Each wall is flat, endless, passes through zero and stands at right angles to its row. A trip goes straight from one point to another. Which walls does it cross, in order?
(in the rows, 128 means zero)

Walls:
(1): [140 159 113]
(2): [130 109 138]
(3): [ 96 146  99]
(4): [199 141 110]
Trips:
[140 113 129] to [135 144 117] -> 1, 2, 3
[121  78 138] to [152 127 129] -> 4, 1
[150 110  95] to [112 161 152] -> 2, 3, 4
[140  98 123] to [137  83  97] -> none
[ 75 183 114] to [ 74  90 140] -> 1, 2
[148 119  97] to [164 128 105] -> 3

Walls:
(1): [ 87 167 114  91  90 129 161 145 132 128 129]
(2): [ 93 123 130  94 104  64 112 154 124 123 135]
(3): [140 126 199  99 115 158 151 169 155 129 117]
Trips:
[ 88 219 104 128 133 107 150 111 165 135 121] to [161 148 162 123 104 145 127  86 113  95  94] -> 2, 3, 1
[147 138  87 129  95 105 145  92 110 156  49] to [ 97 123 123 147 109  84 169 129 129 127 111] -> 2
[150 168 108 110 122 113 132 132 134 143 154] to [102 134 119 100 100 131 154 156 127 144 102] -> 3
[112 113 172 146 112 109 111 100 134 122  96] to [131 126 150  89 124 172 139  97 102 106 151] -> 2, 1
[ 88 136 147 100 105 117 169 142 125 143 151] to [130 123 105 125 104 112 126  89 127 141 129] -> 3
[126 138 144 116 164 188  87 198 152 102 186] to [128 109 131 107 110 101 166 134 112  84 114] -> 1, 2
[145 158 129 114  82 116 179 152 100 135 132] to [166 108 106 138 143 107 134 129 149 113 140] -> 3, 1, 2

Walls:
(1): [128 133  86 128 127 100 124 168 167  93 117 144 145 173 123 100 115 148
 104 189 129 119 109 133 153 101 150 130 104 145 103 136]
(2): [102  77 149 122 165 154 149 123 130 105 122 145  88 125 140 102 142 142
 126 124 127 128 132  90 123 133 134 157 124 139 124  86]
(3): [135 111  99 123 138 114 175 132 101 158 173 177 124  82 190 169 111 135
 155 128 166 140 136 104 130 193 132 108 154 123 162 126]
(4): [146 119 135 138 135 138 107 145 140 152 118 117 150 160 168 136 130 114
 113 138  93 174 129  92 100 109 125 136 131  90 144  76]
Trips:
[ 70 145 129 111 129 127 117 112  80 142 134 112 149 141 120 162 142 138
  73  84  89 147 134 101  96  80 103 115 110 106 102 133] to [165 183 146 114 107  96 153 102 134 112 153 138 133 132 117 126 116 159
 115 163 147 119 118 140 128 144 142 135 123 120 125  88] -> 1, 4, 3
[165  93 110 159 122 130 131  96 106 147 150 115 165 114 110 156 160 100
 125  63 140 185 138 141  98 105  82 154  55 129 168 113] to [109  69 105 145  87 118 125  92 115 176 131 162 125 165 154 120  76 132
 194 114 135 140 134 122  58 121 206 107  97 109 116 143] -> 2
[146 104 128 178 123  99 139 116 171 147 129  77 129  93 142 158 110 126
 138 138 125 167 131 116 140 136 127 120 103  57 138 143] to [144 115 138 151 113 162 178 108 126 119 137 103 110  85  72 182 103  73
 141 159 126 146 135 117 146 159 123  99 144  97 120 139] -> 4
[136 117 106 139 127 163 106 123  94 150 166  92  89 102 127 137 157  69
 128 119  95 134  95 157 149 111 166 140 154 171  85 143] to [ 98 137 132 148 136  95 135  95 162 119  95 161 133 130  83 116 137 144
 144  79 119 170 119  92 141  98 101 167 152 158 164 148] -> 2
[151 128 172 158 128 136 141 195 137  89  90 132 113 153 126  77 119  62
  99 149 122 100  91 128  83 115 117 149 114 121 163 161] to [112 108 105  91 142  90 154 120  95 144 140  97 121 143 135 144 157 139
 120 144  97 126  93  98 107  98  99 112 163 173  98 117] -> 3
[123 142 150  84 125 119 138 104  85 176 204 142  82 147 167 125 151 153
 166 155 161 120 108  96 160 194  79 147 137 122 162 151] to [132 165 163 123 123 101  99 139 101 111 150 140 107 135 104 126 137 141
 163  80 143  99  92 127 140 100 109 120 128 122 121 138] -> 2, 3
